Each row is a point. The ring and each string are closed loops that go straight from each point to the next, and from the last back to the first. Before rounding, they use only three directions, however many columns there are. How many times does the string pass through the ring? Passing back the other way cancels.

Ring (10 x 4):
55; 16; 1; 24
45; 34; 2; 19
19; 51; 6; 7
-7; 46; 11; -4
-25; 21; 15; -9
-27; -11; 16; -8
-7; -45; 15; 1
12; -54; 13; 8
40; -48; 9; 18
57; -19; 4; 25
String:
17; 17; 14; 2
16; 16; 14; 2
13; 37; 31; -14
-2; 51; 29; -18
5; 18; 26; -11
7; 6; 7; 7
-20; 26; -13; 15
-33; 49; -6; 4
-21; 65; 13; -10
3; 64; 37; -24
18; 29; 32; -14
Times through: 1
String, 14 rows:
12; -39; -15; 31
16; -18; 11; 8
20; -35; 32; -8
25; -85; 30; -1
30; -80; 0; 25
36; -64; -11; 35
57; -65; 16; 18
54; -39; 32; 2
27; -9; 24; -1
34; -24; -6; 28
52; -50; -12; 39
54; -64; 8; 24
49; -77; 24; 10
30; -73; 6; 20
Times through: 0

Ring, 10 rows:
48; 9; -9; -33; 2; -8; -20; 31; -26
39; 35; -8; -28; 4; -2; -8; 23; -23
17; 53; -12; -12; 7; 10; 6; 8; -13
-5; 48; -20; 5; 9; 21; 11; -4; -1
-26; 22; -26; 21; 7; 31; 8; -13; 10
-32; -14; -20; 27; 1; 34; 0; -13; 13
-21; -51; -6; 20; -7; 27; -13; -2; 6
-2; -65; 0; 7; -11; 17; -24; 10; -3
25; -58; -3; -14; -9; 2; -33; 25; -15
44; -30; -8; -29; -3; -7; -32; 33; -23
String, 12 rows:
-31; 43; -10; 24; 5; 35; 22; -18; 9
-34; 57; -54; 25; 19; 35; 16; -21; 18
-9; 36; -50; 8; 16; 22; 0; -5; 7
-3; 64; -53; 2; 20; 19; 7; -4; 4
10; 95; 0; -9; 9; 15; 26; 0; -13
17; 51; 23; -12; -3; 11; 15; 8; -19
12; 16; 9; -7; -3; 12; 0; 9; -13
15; 30; -37; -10; 12; 9; -8; 10; -6
10; 57; -41; -8; 16; 12; 2; 4; -4
1; 39; -40; 0; 14; 17; 0; 1; 0
-26; 75; -46; 18; 19; 32; 21; -18; 13
-37; 60; -16; 27; 9; 38; 28; -23; 12
Times through: 1

Ring:
18; -18; -11; -3; 3; 7; 2; 24; -9; -12; 17; -19; 18; -9
4; -2; 17; -9; 8; -1; -3; 24; -13; -21; 16; -26; -1; 0
-21; 2; 43; -17; 0; -8; -14; 16; -8; -14; 10; -12; -18; 2
-39; -16; 43; -20; -18; -7; -22; 5; 3; 10; 4; 17; -18; -7
-34; -36; 21; -16; -28; -1; -21; 2; 11; 26; 3; 31; -3; -16
-14; -49; -7; -9; -28; 7; -13; 6; 11; 30; 6; 30; 17; -23
14; -40; -27; -1; -11; 11; 0; 18; 1; 9; 13; 4; 28; -19
String (13 x 14):
-28; 2; 11; -8; -7; -6; -15; 7; -5; -14; 4; 6; -15; -8
-45; 12; 33; -14; -8; -12; -22; 3; -5; -17; 1; 9; -31; -4
-44; 3; 63; -23; -9; -13; -24; 8; -3; -5; 5; 3; -32; 2
-27; -17; 95; -34; -6; -10; -20; 22; -2; 10; 14; -15; -21; 10
-15; -19; 46; -20; -7; -3; -13; 18; -2; 5; 12; -7; -6; -1
-24; 2; 11; -8; -6; -5; -14; 8; -6; -15; 5; 3; -14; -8
-21; 15; 12; -7; 3; -7; -12; 11; -12; -30; 7; -8; -19; -3
2; 8; 45; -16; 15; -5; -4; 29; -17; -28; 18; -40; -11; 10
17; -14; 62; -23; 14; -1; 0; 39; -14; -11; 25; -49; 2; 13
2; -24; 34; -17; -2; 1; -6; 24; -5; 2; 17; -17; 5; -1
-12; -2; -1; -5; -3; -1; -9; 12; -8; -16; 8; -2; -4; -9
-11; -12; 13; -10; -6; -1; -10; 14; -5; -6; 10; -3; -2; -7
-9; -19; 33; -16; -5; -1; -10; 19; -3; 1; 13; -9; -2; -3
Times through: 2

Ring (9 x 14):
28; -9; -53; 3; -22; 14; 12; -14; -30; 14; 10; 24; 12; 41
19; 12; -31; 2; -12; 25; 31; -9; -30; 9; 37; 27; 16; 41
-11; 32; 6; 1; 10; 31; 49; -3; -23; -11; 60; 28; 14; 20
-25; 29; 18; 1; 19; 25; 45; -3; -17; -23; 54; 26; 8; 3
-35; 10; 20; 1; 21; 10; 24; -6; -7; -35; 25; 20; -4; -21
-27; -15; 7; 1; 12; -7; -2; -10; -1; -34; -9; 14; -12; -30
-6; -42; -25; 2; -7; -19; -28; -17; -2; -23; -43; 10; -16; -24
19; -53; -62; 3; -25; -18; -33; -21; -13; -3; -53; 12; -10; 2
28; -43; -71; 3; -29; -7; -20; -21; -22; 8; -36; 16; -1; 22
String, 28 rows:
-19; -11; -20; 1; 6; 6; 12; -13; -15; -21; 4; 21; -2; -4
-4; 9; 15; 1; 4; 9; 16; -5; -9; -17; 23; 18; 1; -4
-12; 24; 41; 0; 13; 12; 26; 0; -5; -23; 40; 18; 1; -12
-41; 33; 50; 0; 31; 19; 41; 1; -5; -39; 53; 22; 0; -23
-59; 36; 45; 0; 40; 25; 53; -1; -8; -46; 61; 26; 2; -23
-9; 46; 57; 0; 17; 24; 43; 5; -8; -19; 68; 22; 8; -2
0; 20; 17; 1; 4; 16; 26; -3; -13; -12; 38; 21; 6; 6
-9; 2; -12; 1; 3; 12; 20; -10; -17; -15; 19; 22; 3; 5
12; 17; 13; 1; -3; 14; 21; -3; -14; -4; 34; 20; 7; 12
19; 46; 40; 1; 0; 28; 42; 5; -16; 2; 70; 23; 16; 23
2; 60; 26; 1; 10; 45; 69; 4; -27; 0; 95; 32; 24; 37
-11; 41; -9; 1; 10; 43; 66; -4; -33; -4; 77; 35; 22; 39
-14; 16; -31; 2; 6; 30; 46; -11; -31; -8; 45; 32; 14; 29
-10; 1; -33; 2; 1; 19; 28; -13; -25; -10; 23; 26; 8; 19
14; 16; -1; 2; -6; 18; 25; -5; -19; 0; 35; 22; 10; 21
30; 43; 24; 1; -8; 30; 42; 3; -21; 11; 69; 24; 19; 36
14; 45; 10; 1; -1; 38; 54; 1; -28; 6; 76; 29; 22; 40
-11; 37; -11; 1; 10; 41; 62; -5; -33; -5; 72; 34; 21; 37
-31; 10; -35; 2; 14; 28; 46; -13; -30; -18; 39; 32; 10; 19
-16; -3; -27; 2; 5; 14; 23; -13; -21; -16; 16; 24; 4; 9
-39; 6; -27; 1; 18; 24; 41; -13; -25; -26; 32; 30; 6; 7
-43; 18; -9; 1; 24; 27; 48; -9; -22; -30; 45; 30; 7; 3
-19; 6; -7; 1; 9; 14; 25; -9; -17; -20; 25; 23; 3; 2
3; 9; 7; 1; 0; 11; 17; -5; -12; -10; 25; 19; 3; 5
-10; 38; 53; 0; 16; 19; 36; 4; -6; -21; 57; 20; 5; -7
-48; 35; 54; 0; 36; 20; 45; 1; -4; -43; 56; 23; 0; -26
-67; 7; 13; 0; 37; 13; 34; -9; -8; -52; 26; 24; -6; -32
-61; -11; -17; 1; 28; 8; 23; -16; -13; -46; 6; 24; -8; -25
Times through: 3

Ring, 7 rows:
11; 5; -3; -18; 3; 2; -37; 7; 4; -4; 0; -14; -4; -21
-7; 39; 10; -18; 57; 23; -23; 20; -15; -21; 20; -12; 10; -34
-16; 33; 10; -8; 55; 23; 12; 16; -22; -26; 23; -7; 13; -31
-12; 1; 0; 1; 14; 8; 38; 3; -15; -17; 13; -4; 4; -18
-1; -27; -4; 9; -23; -14; 45; -2; -10; -10; -6; -3; -3; -5
15; -38; -4; 6; -43; -30; 20; -1; -3; -2; -23; -6; -9; 1
16; -17; -6; -10; -24; -14; -21; 2; 5; 0; -12; -12; -9; -11
String, 11 rows:
13; 12; -12; -31; 2; 15; -67; 2; 17; 4; 9; -19; -8; -29
24; -19; -6; -13; -30; -19; -38; 4; 10; 4; -18; -14; -11; -10
17; -19; 5; 0; -20; -26; -4; 10; -7; -7; -22; -9; -5; -5
9; -8; 3; -4; -6; -12; -2; 9; -7; -9; -9; -9; -2; -12
8; -4; -13; -18; -11; 8; -27; -3; 11; 2; 6; -13; -8; -21
2; 9; -14; -23; 5; 20; -33; -3; 11; 0; 17; -14; -5; -28
-9; 52; 11; -24; 71; 32; -37; 23; -14; -23; 26; -14; 12; -40
-17; 58; 30; -8; 95; 21; 0; 38; -40; -40; 20; -8; 24; -36
-11; 35; 21; -5; 62; 11; 8; 27; -30; -31; 12; -7; 16; -28
-3; 12; -5; -15; 16; 16; -11; 3; -1; -9; 15; -11; 0; -26
-1; 18; -12; -25; 17; 26; -35; 0; 9; -3; 22; -15; -3; -32
Times through: 2

Ring, 8 rows:
-26; 61; -12; 20; -7; -5; -27; -38; 19; 0; -6; -19; 57; 37
0; 22; -24; 0; 3; 11; -16; 6; -1; 6; -3; 24; 14; 1
29; -28; -29; -2; 19; 33; 2; 49; -17; 6; -5; 46; -37; -33
39; -51; -26; 10; 25; 43; 14; 61; -17; 1; -8; 41; -61; -44
26; -39; -17; 28; 17; 37; 15; 43; 0; -6; -8; 19; -53; -32
-2; 1; -6; 45; 2; 19; 5; 2; 25; -13; -8; -14; -15; -1
-29; 48; 1; 52; -9; -1; -13; -44; 38; -13; -9; -48; 39; 38
-36; 68; -2; 40; -10; -8; -25; -56; 32; -7; -9; -49; 66; 50
String:
7; 3; -19; 15; 8; 19; -5; 13; 2; 0; -7; 12; -5; -5
6; 7; -26; 1; 0; 15; -8; 23; 4; 3; 1; 43; -12; -16
20; -6; -37; -23; 2; 19; -8; 48; -11; 11; 5; 82; -29; -37
28; -16; -36; -22; 16; 28; -7; 50; -24; 14; -1; 66; -25; -33
20; -9; -25; 1; 20; 27; -7; 26; -18; 8; -9; 21; -6; -11
6; 6; -18; 16; 12; 20; -8; 7; -2; 2; -9; 2; 5; 2
-15; 41; -17; 12; -8; 1; -19; -13; 17; 0; -1; 11; 26; 13
-41; 88; -14; 10; -25; -21; -37; -49; 32; 1; 2; -1; 71; 42
-42; 86; -6; 26; -13; -16; -36; -65; 28; -1; -7; -42; 86; 59
-23; 51; -3; 38; 5; 2; -23; -47; 16; -4; -15; -57; 62; 48
-1; 13; -11; 30; 11; 17; -7; -7; 7; -3; -12; -21; 13; 13
-22; 43; -6; 37; -7; 1; -14; -31; 28; -8; -7; -27; 33; 28
-43; 72; 1; 48; -23; -13; -20; -57; 50; -14; -4; -41; 53; 45
-45; 72; 3; 53; -24; -14; -19; -60; 53; -15; -4; -46; 53; 47
-21; 39; -6; 38; -8; 2; -12; -27; 30; -9; -6; -23; 26; 24
-9; 23; -7; 38; 5; 12; -8; -18; 17; -7; -11; -30; 20; 20
-29; 50; 6; 59; 3; 3; -17; -58; 28; -12; -18; -82; 60; 55
-56; 95; 8; 58; -20; -20; -31; -88; 51; -14; -10; -81; 93; 75
-50; 90; -1; 40; -25; -21; -31; -69; 47; -9; -4; -43; 77; 57
-26; 54; -9; 27; -11; -4; -21; -34; 27; -5; -4; -18; 43; 31
-16; 40; -13; 22; -6; 2; -17; -20; 19; -3; -4; -6; 29; 19
-31; 69; -17; 9; -22; -13; -29; -32; 29; 0; 3; 13; 48; 26
-18; 56; -25; -9; -14; -7; -29; -13; 12; 8; 4; 34; 39; 14
11; 10; -29; -11; 10; 17; -16; 20; -14; 11; -4; 37; 6; -8
25; -20; -23; 6; 27; 33; -3; 30; -22; 7; -12; 13; -13; -13
Times through: 2
String:
-33; 79; -22; -4; -23; -17; -36; -33; 24; 5; 5; 23; 59; 28
-15; 40; -19; 10; -11; 0; -18; -9; 19; 0; 1; 20; 21; 9
4; 8; -17; 18; 9; 18; -8; 6; 2; 0; -8; 3; 4; 2
2; 11; -18; 15; 5; 15; -8; 7; 5; 0; -5; 12; 2; -1
4; 15; -29; -8; -6; 10; -12; 23; 5; 6; 4; 57; -9; -18
10; 1; -25; 2; 3; 18; -6; 26; 0; 3; -1; 41; -16; -18
8; -1; -17; 20; 11; 22; -3; 12; 1; -1; -9; 4; -6; -4
35; -40; -22; 14; 33; 43; 7; 42; -24; 4; -15; 10; -33; -23
56; -73; -31; -1; 39; 55; 18; 81; -36; 7; -11; 51; -74; -56
62; -86; -33; -1; 38; 59; 24; 95; -35; 5; -9; 65; -94; -69
36; -50; -28; 7; 14; 39; 17; 69; -7; -1; -1; 63; -74; -55
4; 2; -17; 21; 3; 18; -1; 14; 11; -4; -4; 15; -14; -9
8; -3; -15; 25; 11; 23; -1; 12; 4; -3; -9; 0; -9; -4
25; -33; -15; 29; 24; 37; 10; 32; -7; -4; -13; -1; -34; -18
11; -12; -14; 30; 12; 26; 4; 18; 6; -5; -9; 0; -21; -10
-7; 13; -12; 32; -9; 11; 0; 5; 29; -10; 0; 13; -15; -6
-7; 3; -6; 49; -9; 15; 9; 4; 38; -17; -3; -2; -27; -8
-10; 8; -1; 58; -5; 14; 8; -8; 38; -19; -7; -25; -15; 4
-1; 0; -1; 55; 11; 22; 4; -9; 19; -13; -15; -43; -2; 12
-33; 43; 7; 69; -14; 0; -4; -45; 52; -21; -8; -56; 25; 35
-42; 62; 5; 60; -23; -10; -13; -54; 57; -19; -5; -48; 41; 41
-29; 51; -6; 37; -18; -5; -14; -32; 40; -11; -1; -14; 28; 24
-10; 24; -10; 32; 0; 10; -9; -13; 18; -6; -8; -16; 16; 15
-6; 19; -5; 41; 14; 16; -9; -22; 9; -6; -17; -47; 28; 27
-37; 68; 5; 54; -2; -5; -25; -69; 31; -10; -16; -81; 78; 64
-50; 91; 4; 48; -14; -17; -33; -81; 40; -9; -11; -73; 93; 72
-15; 38; -4; 37; 12; 9; -19; -38; 8; -3; -17; -56; 52; 42
-19; 47; -6; 33; 9; 5; -23; -43; 8; -1; -16; -54; 62; 46
-37; 80; -8; 24; -10; -13; -35; -60; 23; 0; -8; -40; 83; 56
-45; 95; -12; 13; -24; -23; -40; -59; 32; 1; 0; -13; 83; 51
-27; 69; -16; 7; -9; -9; -34; -39; 13; 5; -4; -8; 67; 38
Times through: 2

Ring (6 x 14):
-4; 47; 59; -20; -6; -11; 7; 29; 28; -4; -7; 4; 33; 18
-28; -17; -3; 3; -4; 9; -8; 6; 0; 9; 7; 5; -2; 9
-32; -49; -30; 13; -8; 18; -16; -13; -15; 15; 16; 0; -23; 1
-24; -52; -26; 13; -14; 15; -18; -27; -17; 17; 18; -8; -30; -6
-9; -18; 11; -3; -11; -1; -10; -16; 3; 12; 8; -15; -11; -4
1; 34; 55; -20; -7; -15; 3; 13; 26; 1; -5; -8; 22; 8
String:
-19; -4; 10; 0; -12; 7; -7; 5; 0; 5; 7; 5; 3; 10
-20; -11; 8; -2; -4; 3; -6; 2; 6; 9; 5; -2; -1; 5
-20; -6; 12; -5; 0; 0; -4; 8; 11; 9; 2; -2; 3; 6
-10; 46; 55; -19; -1; -10; 8; 36; 30; -4; -9; 8; 36; 20
3; 77; 86; -29; -7; -19; 14; 43; 39; -11; -14; 8; 51; 24
5; 65; 78; -25; -13; -15; 9; 29; 30; -9; -9; 5; 41; 20
-7; 19; 38; -13; -8; -7; 0; 10; 17; 3; -1; -4; 14; 8
-7; 13; 36; -15; 0; -12; 0; 8; 23; 7; -3; -11; 11; 4
5; 42; 65; -26; -2; -21; 7; 17; 35; 1; -9; -12; 27; 7
12; 66; 85; -31; -8; -24; 11; 24; 40; -6; -12; -7; 40; 13
8; 64; 78; -24; -17; -15; 8; 24; 28; -9; -7; 3; 39; 18
-11; 9; 28; -9; -7; -4; -2; 7; 13; 5; 1; -3; 9; 7
-11; 22; 39; -16; 2; -10; 3; 20; 25; 4; -5; -3; 19; 10
-10; 44; 53; -19; -1; -10; 7; 34; 28; -3; -8; 7; 34; 19
-16; 31; 37; -10; -7; -1; 3; 29; 16; -3; -2; 13; 27; 20
-16; 13; 24; -3; -15; 6; -3; 13; 3; 0; 5; 11; 13; 15
-19; -10; 8; -1; -7; 4; -7; 1; 4; 8; 6; -1; -1; 5
-38; -53; -33; 10; 6; 13; -14; -7; -5; 19; 11; -4; -22; -2
-40; -53; -38; 16; -3; 21; -16; -6; -15; 16; 16; 5; -22; 3
-33; -32; -20; 11; -8; 18; -13; -1; -12; 10; 13; 9; -11; 8
Times through: 4
String, 30 rows:
-13; 7; 25; -9; -3; -4; -2; 9; 15; 6; 0; -3; 9; 7
-7; 33; 50; -21; 3; -15; 6; 24; 32; 2; -8; -5; 25; 10
11; 81; 95; -34; -6; -26; 15; 38; 45; -9; -16; -1; 51; 19
12; 71; 88; -29; -13; -22; 11; 27; 36; -8; -11; -2; 43; 17
0; 33; 51; -15; -15; -9; 1; 10; 18; -1; -1; -2; 20; 11
-8; 7; 28; -8; -10; -3; -4; 2; 11; 5; 3; -5; 6; 6
-9; -8; 20; -9; -2; -7; -5; -6; 15; 12; 2; -16; -3; -3
-7; -15; 17; -8; -5; -7; -7; -14; 12; 13; 4; -21; -9; -6
-2; -10; 21; -6; -15; -4; -9; -19; 5; 10; 7; -18; -8; -5
-3; 1; 26; -5; -21; 0; -8; -12; 1; 5; 8; -8; -2; 2
-10; 0; 20; -4; -14; 1; -6; -3; 4; 6; 6; -3; 2; 5
-16; -22; 4; -2; -5; 1; -9; -10; 5; 13; 7; -12; -10; -2
-15; -41; -7; -1; -2; -2; -13; -25; 4; 20; 9; -24; -24; -12
-3; -18; 16; -6; -12; -6; -10; -24; 6; 14; 8; -23; -14; -9
0; 8; 35; -10; -16; -6; -5; -9; 10; 5; 4; -12; 3; 1
-5; 14; 34; -8; -16; -3; -3; 1; 9; 3; 4; -3; 9; 7
-8; 6; 28; -9; -8; -5; -3; 2; 13; 6; 2; -7; 6; 4
-6; 17; 37; -11; -12; -5; -2; 6; 13; 2; 1; -3; 12; 8
1; 40; 58; -18; -13; -11; 3; 16; 22; -3; -3; -1; 26; 13
-11; 8; 28; -10; -5; -5; -2; 7; 15; 6; 1; -5; 9; 6
-7; 33; 50; -20; 2; -14; 5; 23; 31; 2; -8; -5; 25; 11
-1; 66; 76; -28; 0; -19; 12; 41; 40; -7; -14; 4; 46; 21
-1; 67; 74; -23; -10; -12; 10; 39; 30; -10; -10; 12; 46; 25
-6; 45; 54; -15; -12; -6; 5; 27; 20; -6; -4; 10; 32; 20
-12; 17; 32; -9; -9; -2; -1; 14; 13; 2; 1; 3; 15; 12
-17; 6; 22; -8; -1; -3; -2; 14; 15; 6; 0; -1; 10; 9
-18; 18; 30; -12; 4; -5; 2; 24; 22; 4; -4; 2; 19; 13
-9; 53; 59; -19; -5; -8; 8; 39; 27; -7; -8; 13; 39; 23
-5; 55; 63; -18; -11; -8; 7; 34; 24; -8; -7; 12; 39; 23
-8; 27; 41; -11; -12; -4; 1; 16; 15; -1; 0; 4; 20; 14
Times through: 5

Ring, 9 rows:
31; -24; -23; 52; -12; 0; -65; 2; 6; -8; 15; -29; 20; -29
31; -21; -6; 70; -23; -26; -44; -2; 10; 1; 7; -20; 28; -36
26; -13; 9; 83; -27; -31; 6; -5; 11; 9; -5; -1; 24; -25
16; -5; 10; 78; -20; -18; 36; -5; 7; 12; -12; 9; 16; -8
-7; 11; 1; 55; -2; 3; 54; -2; -2; 18; -17; 13; 4; 21
-35; 27; -20; 16; 22; 26; 34; 6; -13; 21; -15; 3; -5; 49
-31; 21; -35; 3; 28; 40; -1; 9; -15; 13; -5; -10; -6; 45
-3; -1; -43; 11; 20; 45; -40; 8; -10; -4; 9; -24; -1; 19
18; -15; -39; 27; 7; 34; -60; 6; -3; -11; 15; -29; 7; -4
String, 23 rows:
-7; 9; 12; 68; -18; -52; 7; -2; 6; 28; -13; -2; 28; -9
-18; 14; -9; 39; 1; -18; -7; 3; -2; 22; -8; -10; 17; 11
31; -17; -7; 68; -12; 17; 20; -3; 4; -4; -2; 2; 6; -7
39; -18; 10; 90; -21; 20; 81; -9; 7; -3; -13; 26; 0; -1
-15; 19; 10; 59; -2; 0; 85; -3; -3; 25; -26; 25; 2; 32
4; 5; -1; 57; 3; 41; 95; -3; -5; 7; -20; 28; -12; 36
21; -9; -15; 53; 4; 59; 63; -2; -4; -8; -8; 16; -14; 25
-1; 4; -20; 35; 11; 43; 36; 2; -8; 3; -8; 5; -8; 30
-24; 19; -32; 10; 30; 65; 45; 6; -17; 7; -11; 6; -19; 58
-64; 43; -39; -20; 44; 45; 15; 13; -23; 26; -14; -7; -12; 74
-69; 45; -33; -17; 37; 10; -17; 13; -19; 34; -12; -18; 3; 58
-55; 35; -39; -15; 35; 20; -32; 13; -18; 25; -5; -23; 2; 49
0; -4; -57; -4; 30; 75; -49; 11; -14; -13; 15; -28; -11; 28
33; -26; -54; 19; 15; 77; -56; 7; -7; -28; 22; -29; -7; 2
-9; 1; -44; 7; 17; 21; -79; 10; -8; 2; 13; -38; 10; 7
-25; 14; -27; 16; 10; -13; -60; 9; -6; 19; 3; -30; 19; 8
22; -14; -20; 49; -4; 18; -20; 1; 1; -5; 5; -13; 9; -7
69; -48; -26; 70; -19; 33; -50; -2; 9; -30; 22; -23; 11; -42
76; -54; -19; 83; -32; 0; -79; -3; 16; -27; 26; -32; 26; -66
11; -9; -4; 62; -22; -56; -69; 1; 10; 15; 6; -30; 39; -37
-6; 5; -2; 54; -14; -49; -39; 2; 5; 23; -3; -19; 32; -16
4; -1; -11; 48; -5; -5; -11; 1; 1; 9; -2; -10; 14; -1
-23; 18; 1; 47; -7; -48; -15; 2; 1; 32; -11; -12; 28; 1
Times through: 2
